Each row is a point. The ring and each string are closed loops that go straight from each point to the next, and from the last back to the first. Before rounding, they use only three directions, however many columns there are. How many times does the string pass through the ring? Passing back the other way cancels.
In the rows, 128 means zero.

Ring (8 x 4)
[[180 152 118 124]
 [166 179 132 122]
 [130 179 150 132]
 [107 155 149 142]
 [ 96 102 134 155]
 [119  63 123 158]
 [155  66 117 148]
 [177  98 113 136]]
String (13 x 4)
[[197 112 143 131]
 [205 127 134 125]
 [194 130 157 129]
 [210 172 124 113]
 [173 184  80 115]
 [150 154  99 128]
 [155 126 149 138]
 [196 151 157 124]
 [202 159 120 117]
 [184 150  89 121]
 [160 134  98 130]
 [147 122 129 139]
 [162 112 151 140]]
Times through: 2
String (18 x 4)
[[ 76  76 104 163]
 [ 86  80  95 159]
 [ 95  87  83 154]
 [ 91  46 100 166]
 [115  41 140 165]
 [132  66 153 157]
 [129  95 118 148]
 [117  79  96 152]
 [102  36  95 165]
 [115  25 155 170]
 [130  75 159 156]
 [135 111 135 144]
 [108 106  97 148]
 [ 78  78 106 162]
 [ 78  63 145 169]
 [106  83 158 159]
 [119 109 128 148]
 [101 112  96 148]]
Times through: 3

Ring (8 x 9)
[[182 155 139 105 126 116 131 113  99]
 [168 186 141 112 130 115 133 117  95]
 [110 198 137 122 127 117 137 116  99]
 [ 81 185 134 123 121 120 139 112 103]
 [ 55 136 119 118 111 125 140 102 115]
 [ 84  93 104 109 109 128 139  99 122]
 [130  89 109 102 112 126 135 100 118]
 [168 115 126 100 119 120 131 106 108]]
String (16 x 9)
[[ 86 140 154 110 110 118 132 100 104]
 [ 49 136 169 111 102 117 131  94 103]
 [ 14 134 148 118 101 122 137  94 111]
 [ 33 141 106 124 112 128 144 104 119]
 [ 65 145  75 127 121 132 149 112 123]
 [ 97 148 101 119 121 126 142 111 115]
 [100 151 129 115 118 121 137 107 108]
 [104 148  90 120 124 127 144 113 117]
 [ 63 162  88 128 122 129 147 113 118]
 [ 27 168 111 130 115 126 145 108 114]
 [ 21 161 155 121 106 120 137  99 105]
 [ 27 150 161 117 104 119 135  96 105]
 [  7 127 118 122 104 128 143  97 119]
 [ 46 115  79 122 113 133 147 104 127]
 [ 76 116  70 120 118 133 147 108 128]
 [101 133 107 114 118 125 140 107 115]]
Times through: 1
String (13 x 9)
[[134 130 128 107 118 121 134 106 108]
 [154 139 158 101 117 114 128 104  99]
 [194 166 173 100 124 109 124 110  89]
 [211 202 137 112 139 113 132 125  92]
 [176 213 104 123 143 119 141 129 100]
 [126 229 135 127 135 115 139 124  94]
 [105 183  82 129 132 127 147 121 114]
 [105 151  97 120 123 126 142 113 115]
 [ 83 150 155 112 111 117 133 102 103]
 [ 55 130 165 109 103 118 132  94 105]
 [ 49  73 107 108 100 130 139  91 126]
 [ 94  83 132 101 103 124 133  93 116]
 [120 122 146 104 112 119 131 100 106]]
Times through: 1

Ring (6 x 12)
[[156 139 175 124 113 161 168 118 115 135  99 151]
 [141 205 144 122 128 157 143 143 100 151 104 151]
 [112 210 114 130 146 148 125 164  98 143 114 144]
 [ 81 169 121 144 156 141 120 173 114 131 119 138]
 [ 86 117 153 147 146 144 137 157 130 123 114 138]
 [130  99 168 137 123 153 164 127 126 119 106 144]]
String (17 x 12)
[[130 146 197 129 120 161 157 131 127 149  97 152]
 [149 147  90 130 132 145 154 136  91 106 119 138]
 [154 156 112 126 126 151 157 131  95 118 112 143]
 [134 160 134 130 130 151 149 140 106 130 110 144]
 [135 182 201 123 118 164 152 134 121 164  93 156]
 [148 211 214 115 112 171 153 130 118 180  87 162]
 [161 211 132 116 121 159 151 134  91 147 104 151]
 [155 185  92 124 131 149 149 139  85 122 115 143]
 [158 180  88 124 130 148 151 137  84 118 116 142]
 [172 193 154 114 112 163 162 122  97 148  98 154]
 [159 176 221 116 104 172 167 116 122 168  86 161]
 [140 158 234 123 109 170 163 122 133 167  86 160]
 [132 149 157 130 126 154 153 136 115 134 105 147]
 [151 135 109 130 127 148 159 130  98 109 115 140]
 [127 147 158 132 129 154 151 139 117 134 106 146]
 [143 124 224 127 108 166 171 116 135 149  90 156]
 [139 129 249 126 105 170 170 115 142 161  85 159]]
Times through: 0

Ring (9 x 14)
[[213 156 139 151 143 119 107 121 145 131 132 111 136 143]
 [179 218 133 151 131 115 116 121 122 128 149 105 145 152]
 [132 223 127 147 118 112 127 122 105 120 147 111 154 155]
 [ 90 198 125 141 109 110 134 122  95 110 137 121 162 154]
 [ 65 152 130 135 108 109 136 121  94 101 122 129 164 148]
 [ 75  90 145 129 120 108 128 118 108  97 105 134 159 138]
 [121  61 152 131 134 112 117 117 129 104  99 132 148 132]
 [164  69 150 138 141 116 110 119 143 114 103 128 141 132]
 [198 102 144 145 144 119 107 120 149 124 115 121 136 137]]
String (21 x 14)
[[ 57 219 124 138 102 106 141 121  80 104 142 120 169 157]
 [ 57 230  83 151  78 120 154 132  79 116 139 135 173 170]
 [ 87 210  84 154  84 124 149 133  93 121 135 136 167 167]
 [124 166 119 146 114 117 129 125 113 118 128 126 155 152]
 [135 179 154 137 136 105 116 115 113 111 137 108 150 142]
 [135 173 144 140 130 109 119 118 114 113 134 113 150 145]
 [134 204 156 138 136 103 116 114 108 111 146 102 150 144]
 [121 245 144 141 126 103 124 116  97 114 156 101 155 152]
 [ 98 249 102 151  97 116 141 128  89 120 150 120 164 166]
 [ 88 222  84 155  85 124 148 133  91 122 139 133 167 169]
 [107 180 112 147 105 118 135 126 104 117 130 128 159 156]
 [105 171 115 145 107 117 134 126 105 115 128 129 159 154]
 [112 170 150 135 129 105 122 116 107 107 133 113 154 143]
 [103 176 173 127 141  95 116 109 102  99 138 103 154 137]
 [ 45 179 130 133 103 106 140 120  83  99 130 126 169 152]
 [ 22 170 103 138  83 114 153 127  77 100 122 141 176 159]
 [ 55 154  98 143  87 120 148 130  91 108 118 143 170 159]
 [ 88 150 114 142 104 117 137 126 103 111 120 134 162 153]
 [109 154 142 137 124 108 124 118 109 108 127 120 155 144]
 [113 163 161 132 136 101 118 113 108 104 132 110 153 139]
 [ 81 192 161 129 129  97 124 112  92  98 140 107 159 143]]
Times through: 3

Ring (6 x 14)
[[193  99 148 180 206 159 154 155 116 156 135 133 145 133]
 [201 102 125 164 204 155 133 144 125 145 115 132 104 142]
 [137 101  97  81 149 113 123 114 127  97 114 111  96 138]
 [ 74  99  96  39 117  77 153  98 117  85 132  73 129 118]
 [ 80  96 127  67 126  93 168 117 109  98 153  89 174 113]
 [148  95 158 144 173 141 164 150 110 134 155 129 185 124]]
String (22 x 14)
[[246 104 130 212 240 179 131 158 128 173 106 142  87 148]
 [236 100 138 191 218 182 118 160 129 150 115 165 106 153]
 [185  98 135 141 179 155 124 147 125 122 127 153 130 144]
 [156 102 113 125 179 125 146 127 121 130 120 103 111 131]
 [164  97 131 117 161 144 123 140 124 108 130 149 134 142]
 [164  98 118 104 157 139 112 133 129 100 121 147 114 146]
 [139  99 119 103 157 122 140 126 121 111 129 115 128 132]
 [112 105  83  81 158  86 157  99 120 118 112  57  87 120]
 [ 89 102  77  36 123  77 136  91 125  82 113  73  91 126]
 [ 72  99  81  12 101  73 129  89 125  62 120  84 105 127]
 [ 70  99  84  17 104  73 135  91 123  67 123  80 111 125]
 [ 75  97  92  15  98  81 126  97 124  59 128  98 121 129]
 [115  97 113  68 132 109 132 118 122  88 131 116 132 132]
 [123  99 109  86 149 108 144 117 120 106 127 100 123 128]
 [113 103  85  74 151  90 148 101 122 109 112  68  89 124]
 [143 101  85  63 139 115 100 109 135  81 103 124  74 148]
 [179  97 119 102 153 151  92 137 134  89 117 172 108 157]
 [164  99 123 118 167 138 127 135 125 114 125 135 122 140]
 [151 101 116 121 174 124 146 128 120 127 124 106 118 130]
 [180 105 106 153 205 131 149 128 123 152 108  93  86 132]
 [242 103 131 200 229 179 123 158 129 161 108 152  92 151]
 [225 104 124 195 230 164 139 149 125 167 108 126  90 142]]
Times through: 3
String (23 x 14)
[[128 101 108  97 158 109 149 118 119 115 125  93 118 126]
 [ 97 103  82  60 141  80 152  95 121 103 115  60  93 120]
 [ 81 103  82  49 133  71 158  91 118  98 119  52 101 116]
 [ 57 103  75  34 125  53 171  81 115  98 121  28 103 107]
 [ 36  98  92   7  94  55 163  87 113  70 140  55 142 109]
 [ 72  93 128  38 101  95 146 116 114  70 155 115 180 122]
 [110  95 131  82 135 113 149 126 115  98 146 116 164 125]
 [119  99 118 101 157 107 161 121 114 119 135  90 138 120]
 [104  99 121  98 155  98 176 118 110 124 141  74 150 112]
 [129  96 139 110 154 124 155 135 113 115 147 119 166 125]
 [146  90 176 129 150 154 147 161 111 110 168 169 215 131]
 [167  90 185 153 165 169 145 171 111 121 169 181 219 135]
 [161  95 152 141 172 148 148 150 115 127 147 143 169 132]
 [150 100 128 133 179 127 159 134 115 136 133 104 137 125]
 [180 102 133 175 211 141 168 143 114 164 128 100 128 125]
 [224 102 143 213 236 169 155 159 118 180 123 127 120 135]
 [242 100 149 211 230 187 130 168 125 164 121 164 120 149]
 [197  97 143 153 185 165 122 154 125 126 129 164 135 147]
 [229  99 134 172 204 179 106 157 132 135 114 174 104 157]
 [214 100 123 149 190 167 102 147 133 122 110 167  95 157]
 [169  98 121 117 166 141 120 135 127 110 122 141 116 143]
 [148 100 114 105 161 125 134 126 123 112 123 117 116 135]
 [149  96 122  90 144 134 114 132 127  91 128 148 129 144]]
Times through: 2

Ring (6 x 14)
[[141 123 130 141 118  99 112 153 135 132 121 135 108 143]
 [168 136  93 133  86  89 103 132 111 131 104 129  97 127]
 [146 156 105 133 120 119 104 117 111 121  94 124 113  98]
 [ 83 155 173 145 202 163 121 135 146 112 107 130 144  91]
 [105 121 165 138 174 128 143 160 147 103 110 175 131 106]
 [123 109 154 139 147 107 139 168 146 112 117 174 119 128]]
String (20 x 14)
[[218 140  34 115  31  61 104 111  76 118  74 151  79 100]
 [187 147  67 129  63  83  91 116  96 135  95 116  89 121]
 [115 152 145 150 149 132  92 135 139 143 124  92 121 136]
 [123 138 141 141 145 122 114 143 135 125 113 132 120 121]
 [182 114  89 127  73  69 121 147 111 120 102 165  91 129]
 [174 115  95 125  84  76 128 147 113 113  98 174  96 119]
 [174 105 102 129  81  69 127 158 120 119 108 173  94 136]
 [112 117 168 153 151 113 112 169 158 141 142 124 118 164]
 [106 130 166 151 160 125 111 158 153 136 133 120 123 146]
 [113 135 154 146 155 126 112 149 144 130 123 125 123 132]
 [169 119 100 130  88  80 120 147 117 121 104 158  97 128]
 [163 126 102 131  96  88 117 142 116 121 102 153 101 122]
 [132 138 131 139 134 116 113 140 130 124 110 133 116 120]
 [174 131  87 126  84  85 116 133 106 117  93 155  97 111]
 [202 141  51 119  50  72 105 115  85 119  80 146  86 103]
 [156 166  89 133 104 116  89 106 103 130  92 103 107 101]
 [104 169 146 148 168 152  92 119 134 134 112  88 130 109]
 [114 174 132 144 156 149  89 111 125 133 105  87 127 102]
 [123 149 135 140 147 129 108 132 130 124 107 123 122 110]
 [174 135  84 124  86  88 117 128 102 113  88 157  99 102]]
Times through: 3
String (23 x 14)
[[ 70 132 199 148 218 158 140 160 164 106 119 157 148 105]
 [ 79 127 193 147 205 148 138 164 162 110 122 156 142 114]
 [ 87 138 180 150 190 147 120 153 156 123 124 129 137 122]
 [134 124 134 135 135 109 129 150 132 113 107 161 116 115]
 [156 108 118 128 109  85 139 159 125 108 103 186 105 119]
 [140 126 127 134 127 105 125 147 128 115 106 157 113 116]
 [176 106  98 125  83  70 134 155 116 111 100 186  95 123]
 [151 107 128 140 105  82 119 165 137 133 126 149 101 156]
 [166 115 107 135  88  78 115 153 123 130 115 149  96 144]
 [179 119  89 126  77  74 120 143 110 119  99 163  93 123]
 [204 118  62 121  45  56 115 137  96 121  93 163  81 125]
 [182 139  77 132  66  79  94 126 104 138 103 119  90 132]
 [138 153 118 142 122 118  92 126 123 138 112 100 111 125]
 [127 156 128 143 138 128  96 125 127 134 110 103 118 118]
 [162 166  83 132  96 112  88 104  99 131  90 103 104 101]
 [183 150  66 120  77  92 108 110  90 113  77 145  97  88]
 [158 140  98 127 108 103 119 127 109 111  89 153 108  96]
 [137 135 124 134 131 113 121 139 125 115 101 150 115 107]
 [129 151 122 131 146 131 121 123 118 106  89 148 124  81]
 [ 45 178 201 153 249 201 113 125 157 114 111 103 163  79]
 [118 140 140 132 161 132 134 137 128 100  93 165 129  84]
 [121 134 141 134 154 125 131 143 132 106 101 161 125  98]
 [ 81 143 183 148 201 155 124 148 155 117 118 134 142 109]]
Times through: 0

Ring (7 x 14)
[[152 176 130 182 156 151 129 127 159 118  84 116 168  64]
 [117 171 145 146 151 130 112 147  91 103  80 132 164 136]
 [ 94 147 156 107 131 109 103 168  54 121 103 150 140 182]
 [ 99 108 157  86 104 110  93 177  78 177 140 165 107 166]
 [124 107 146 104 101 108 125 166 126 192 158 151 100 121]
 [140 128 136 131 114 105 155 152 151 174 151 132 114  93]
 [158 161 127 172 141 129 158 131 175 140 116 114 147  57]]
String (28 x 14)
[[125 115 147 116 111 131 100 160 126 183 135 153 115 113]
 [127  83 149  96  89 131  90 169 141 227 165 167  88 105]
 [128  89 146  95  88 105 126 170 140 219 178 157  83 112]
 [139  95 140 108  92 108 138 163 160 217 178 149  87  90]
 [146 113 137 130 108 126 130 152 168 198 154 141 107  74]
 [138 134 139 137 122 126 128 150 144 166 130 136 126  93]
 [135 146 136 137 126 100 162 150 135 146 135 125 128 106]
 [148 157 129 153 132  94 190 141 157 140 139 112 132  84]
 [170 167 120 181 141 113 194 126 196 139 130 100 143  40]
 [166 156 126 180 141 149 140 127 193 153 111 117 148  35]
 [144 144 136 154 134 146 114 141 154 155 110 133 142  77]
 [139 161 135 156 141 123 143 141 138 129 108 122 149  94]
 [147 183 129 177 156 125 158 130 146 104  92 108 166  81]
 [164 193 124 207 171 167 129 114 176 101  63 105 187  39]
 [159 183 129 199 168 182 100 118 169 112  59 117 185  44]
 [134 189 136 174 164 139 128 133 119  89  69 116 179 103]
 [118 175 142 145 149 109 142 148  93  98  93 124 160 139]
 [125 153 143 141 138 132 113 149 112 131 100 136 148 118]
 [124 150 145 141 139 147  91 149 112 136  92 142 151 115]
 [ 93 168 155 124 148 124  91 160  46  94  74 145 164 182]
 [ 81 162 159 104 139  97 108 170  24  94  90 147 151 211]
 [ 95 150 154 108 130  96 123 167  56 118 111 144 138 182]
 [117 140 147 124 127 119 115 158 103 145 116 143 134 134]
 [115 125 151 115 120 135  86 162 102 163 117 155 127 133]
 [ 91 105 162  79 104 119  71 181  62 176 131 174 109 180]
 [ 77  91 168  54  90  96  79 194  40 187 152 181  91 210]
 [ 90 108 159  72  98  84 115 184  59 172 153 164  99 191]
 [116 129 147 113 117 110 121 163 104 159 132 146 121 137]]
Times through: 1
String (23 x 14)
[[179 184 119 215 166 176 132 109 209 123  75 104 179   7]
 [174 190 118 206 163 140 173 114 197 111  92  94 172  27]
 [134 163 135 148 138 102 166 145 128 123 119 118 143 109]
 [133 143 140 139 129 127 125 149 132 150 118 135 136 103]
 [149 136 134 149 125 134 132 143 166 170 130 131 129  69]
 [152 123 131 138 111 109 163 148 177 188 161 129 108  68]
 [135 114 137 111 100  78 178 162 145 189 179 134  93 108]
 [123 122 143 109 108  88 154 164 119 171 158 140 106 129]
 [125 130 144 121 118 113 128 158 121 162 135 142 121 120]
 [123 132 144 121 119 110 130 159 116 159 134 141 122 124]
 [115 124 146 103 108  82 154 168 103 164 156 142 107 146]
 [122 101 145  93  91  81 154 172 125 200 181 148  85 130]
 [138  99 140 109  94 102 146 163 157 212 178 146  88  94]
 [146 119 138 137 115 141 113 148 165 190 137 143 118  72]
 [137 137 139 139 125 128 126 149 141 161 125 136 130  95]
 [139 146 136 144 129 119 142 146 143 150 125 129 134  93]
 [153 147 132 162 135 142 131 136 170 156 116 126 141  61]
 [176 165 121 197 150 164 138 118 209 146  99 111 159  14]
 [176 183 120 208 162 162 145 113 203 122  84 102 174  17]
 [154 183 127 185 158 137 152 126 160 108  88 108 169  65]
 [134 168 136 155 145 117 148 142 126 117 103 120 153 106]
 [139 149 138 152 136 143 113 142 142 146 105 133 145  87]
 [167 163 128 193 153 183 101 121 191 143  81 122 167  27]]
Times through: 2

Ring (8 x 14)
[[185  94 172 154 118 139 120  77 132  93 129 143  90 113]
 [168 152 185 165 132 118 106  97 121 118 136 146  76  98]
 [126 188 164 164 144 109 109 118 113 137 139 139  77  96]
 [ 77 190 129 153 152 121 121 129 110 141 140 120  92 107]
 [ 55 159 106 141 150 143 132 122 113 127 139 102 111 124]
 [ 71  95  92 129 136 169 145 100 124  99 133  96 128 141]
 [117  57 102 129 122 172 150  83 135  81 125 111 126 141]
 [163  56 133 139 115 159 141  74 139  79 123 131 111 130]]
String (19 x 14)
[[ 75 209 108 155 155 100 134 147 112 154 131 137  85  98]
 [105 148 104 147 139 120 145 124 124 126 124 138  97 111]
 [ 97 151 137 149 143 138 121 109 116 121 139 115 100 117]
 [ 87 153 107 145 143 130 138 122 119 127 130 123 102 116]
 [ 87 143  84 141 141 125 153 128 124 126 122 132 105 117]
 [ 97 130 130 144 139 148 126 102 119 112 138 111 107 123]
 [ 79 127 150 142 143 170 109  89 112 105 152  85 116 134]
 [ 38 114 105 129 146 182 129  98 114 104 147  71 134 147]
 [ 41 102  51 122 141 164 165 118 125 108 126  96 135 144]
 [ 80 111  66 131 136 142 164 120 130 112 119 123 118 129]
 [106 120 107 141 134 139 143 109 126 112 126 125 107 122]
 [ 80 122 127 139 141 162 124  97 117 107 142  96 116 132]
 [ 33 140 131 136 153 179 111  98 106 112 157  65 127 141]
 [  7 173  83 135 161 151 135 132 106 135 144  83 122 132]
 [ 60 167  83 141 150 125 148 137 117 136 128 121 105 116]
 [ 92 152 117 147 143 131 133 118 119 125 133 123 100 115]
 [ 95 157 149 151 145 141 112 106 113 122 144 110  99 116]
 [ 71 206 162 159 158 128  97 120 101 142 154 105  90 107]
 [ 63 233 145 162 163 108 106 140 100 158 148 118  82  98]]
Times through: 3

Ring (6 x 14)
[[ 94 143 107 133 140 161 149 134  94 127 153 122  86 127]
 [143 145 124 125 175 139 123 150 121 114 131 133 103 160]
 [180 121 176 131 130 113 134 118 173 151 102 150 166 118]
 [161 107 184 151  88 111 144  95 172 176 113 138 193  83]
 [124 115 141 181 111 114 112 116 126 160 159  91 185 113]
 [ 86 134 105 160 129 149 132 130  89 137 171  97 116 123]]
String (27 x 14)
[[200 112 203 122 109 107 149 102 200 166  79 170 184  96]
 [185 100 223 112  57 119 193  69 214 194  65 191 186  41]
 [163 104 203 125  62 124 184  76 191 189  87 171 178  49]
 [170  90 226 129  30 117 197  56 211 211  76 178 206  19]
 [170  99 192 165  84  96 131  92 181 184 115 128 221  82]
 [150 117 152 169 127 106 107 122 143 153 142 105 187 126]
 [136 124 143 153 127 125 127 123 133 147 139 118 153 121]
 [125 109 159 165  83 122 143  97 142 175 140 115 182  80]
 [115 109 139 198 101 108 104 112 120 167 172  75 202 107]
 [114 122 115 203 141 107  76 138 100 143 187  59 186 148]
 [103 128  96 211 159 109  61 151  81 131 204  42 177 168]
 [ 76 127  96 194 126 134 104 132  76 143 198  62 148 130]
 [ 80 128 114 161 106 151 146 116  94 151 168 101 124 101]
 [120 129 132 149 127 137 135 124 120 143 145 117 135 119]
 [124 134 120 159 152 129 110 140 111 130 156 102 137 147]
 [ 78 145  90 148 147 162 135 141  76 122 172 102  86 137]
 [ 64 146  98 119 121 186 181 124  81 131 153 134  52 103]
 [ 72 147 107 104 118 191 195 120  91 132 138 152  43  96]
 [105 155  93 127 180 161 130 157  87 103 154 121  68 164]
 [133 146 109 145 185 134 102 159 105 109 152 109 112 175]
 [132 131 138 139 134 136 137 126 129 140 134 129 130 124]
 [135 136 144 111 133 151 164 123 137 136 113 158 101 114]
 [172 150 129 119 203 128 106 164 134 101 120 139 106 186]
 [182 145 135 133 203 114  90 164 140 105 124 128 132 191]
 [167 136 135 151 182 111  89 154 134 119 137 113 151 175]
 [147 130 141 148 147 122 117 133 134 136 136 120 148 139]
 [201 127 169 141 169  97  97 140 171 132 108 135 177 159]]
Times through: 1

Ring (9 x 14)
[[104 112 120 168 122 133 100 119 112  91 150 103 116 145]
 [ 98  97 148 180 142 128  74 116 104  65 147  98 101 159]
 [ 90  82 180 182 160 111  56 114 108  45 133 104  93 168]
 [ 89  84 187 168 158  88  63 109 125  63 109 120  95 174]
 [ 93 100 166 143 138  69  98 108 150 106  88 142 114 163]
 [101 120 116 115 106  83 157 123 167 139 106 156 159 113]
 [106 131  78 106  86 111 192 139 166 144 139 153 190  71]
 [110 136  62 115  81 133 192 143 152 140 160 139 190  66]
 [110 130  80 140  94 137 153 131 132 125 158 120 155 103]]
String (30 x 14)
[[108 130 101 133  99 102 142 116 147 144 117 135 139 133]
 [104 119 100 136 106 124 149 132 140 113 148 129 158 101]
 [105 119  79 132  99 151 172 151 135  98 184 125 186  59]
 [113 137  57 134  83 153 174 139 132 130 176 119 172  80]
 [116 142  74 149  87 132 138 114 125 150 140 112 128 140]
 [107 124 109 154 109 118 116 113 126 123 131 115 120 148]
 [101 111 120 150 119 121 121 126 129  97 144 120 137 123]
 [100 103 114 163 125 153 118 139 111  63 182 103 145 101]
 [ 99  97 131 182 137 154  86 129  96  51 178  89 117 132]
 [ 96  88 152 195 151 150  60 123  87  36 172  82  97 153]
 [ 93  82 176 204 163 133  33 110  85  33 150  80  72 186]
 [ 96  94 173 185 151 102  48  99 108  74 114 101  73 199]
 [ 98 106 140 155 129 105 102 116 130  96 125 121 118 148]
 [ 92  89 154 165 145 122  92 128 118  55 150 113 125 129]
 [ 86  74 183 178 164 117  63 125 110  29 147 107 108 146]
 [ 84  70 215 186 178  86  29 104 112  37 107 109  72 197]
 [ 90  89 201 173 160  62  41  88 128  87  72 123  64 220]
 [ 95 100 158 154 137  89  91 110 135  95 108 128 110 162]
 [ 96 102 138 147 129 108 116 125 136  89 133 128 136 126]
 [ 97 105 141 145 128  98 113 119 139  99 120 131 130 137]
 [ 97 106 142 142 127  93 116 118 144 104 115 135 131 137]
 [ 95 102 134 133 125 103 136 133 148  92 134 140 156 104]
 [ 96 113 137 113 116  65 148 119 174 135  89 164 153 123]
 [101 125 122 103 102  57 162 114 183 164  76 171 156 127]
 [101 122  98 101  97  95 187 139 174 136 127 163 191  73]
 [101 119  97 115 101 112 176 141 159 120 144 149 184  74]
 [107 138  53  82  70 116 237 155 184 156 152 170 230  24]
 [112 148  53  88  66 105 221 139 180 180 130 165 205  61]
 [109 137  88 118  88  97 165 119 159 162 113 146 155 118]
 [114 146  61 108  73 111 192 129 163 173 129 149 177  91]]
Times through: 4
